Every row gives one point. Each copy is the shape, with its points in the same order, stretched, turned, moved and blurred by noise. Is it also mirrored, or only turned?

Shape (9 x 3):
[[-8.7 -1.4 -1.9]
 [ 4.8 -1.0  3.8]
 [ 2.4 -0.6  0.4]
 [ 0.7 -9.0  0.0]
 [ 2.2  4.8  1.0]
 [ 1.9 -1.1  3.7]
 [-0.8 -0.3  1.2]
 [-5.5 -2.6  0.0]
 [ 0.0  6.3 -0.4]]
Copy 1:
[[-8.7 -4.6 -1.3]
 [ 1.5 -1.3  5.2]
 [ 0.4 -1.0  1.5]
 [-0.1 -9.6  1.6]
 [-0.5  2.7  2.7]
 [ 0.0 -2.3  4.2]
 [-2.4 -2.6  1.6]
 [-6.6 -4.8  0.7]
 [-3.0  4.4  0.7]]
Copy 1 is: only turned
Copy 2 (9 x 3):
[[-5.0 -2.9 -4.4]
 [ 3.2  0.6  5.7]
 [ 1.9  0.9  1.7]
 [ 4.2 -8.0  1.3]
 [ 0.5  6.2  1.3]
 [ 1.3 -0.5  4.2]
 [-0.4  0.1  1.0]
 [-2.7 -3.6 -1.6]
 [-0.8  6.9 -1.5]]
Copy 2 is: only turned
Copy 3:
[[-9.7 -0.5  4.3]
 [ 3.2 -2.2 -4.9]
 [ 1.2 -0.2 -0.5]
 [-0.2 -8.7  2.4]
 [ 0.8  5.0 -2.3]
 [ 0.1 -1.7 -4.0]
 [-2.0 -0.4 -0.6]
 [-6.4 -1.3  2.1]
 [-1.5  6.7 -1.9]]
Copy 3 is: mirrored

Shape, 7 rows:
[[ 2.5 -1.9  3.2  1.8]
 [-2.6 -2.3  2.5 -2.5]
 [ 3.3 -4.0 -0.4  1.1]
 [ 5.5  3.4  0.8 -1.2]
 [-0.8  0.2  2.5  3.5]
 [-6.6  7.5  2.4 -1.9]
 [ 0.0  8.2 -2.8 -2.8]]
Copy 1, 7 rows:
[[ 0.8 -1.3  2.0 -4.4]
 [-4.2 -1.8 -1.6 -4.8]
 [ 4.3 -4.4 -1.4 -4.3]
 [ 3.1  4.4 -0.8 -2.5]
 [-1.5 -1.3  2.7 -0.1]
 [-8.9  5.8 -1.6  3.1]
 [-0.9  7.3 -5.1  4.2]]
Copy 1 is: only turned
Copy 2, 7 rows:
[[ 2.4  1.0  3.2 -2.5]
 [-3.3 -1.2  0.9 -1.6]
 [ 4.9 -2.4  2.7  1.0]
 [ 3.1  5.2  2.8  4.0]
 [ 2.1  0.6 -1.3 -3.6]
 [-5.8  5.0 -7.2 -1.2]
 [-0.6  6.4 -4.3  6.5]]
Copy 2 is: mirrored
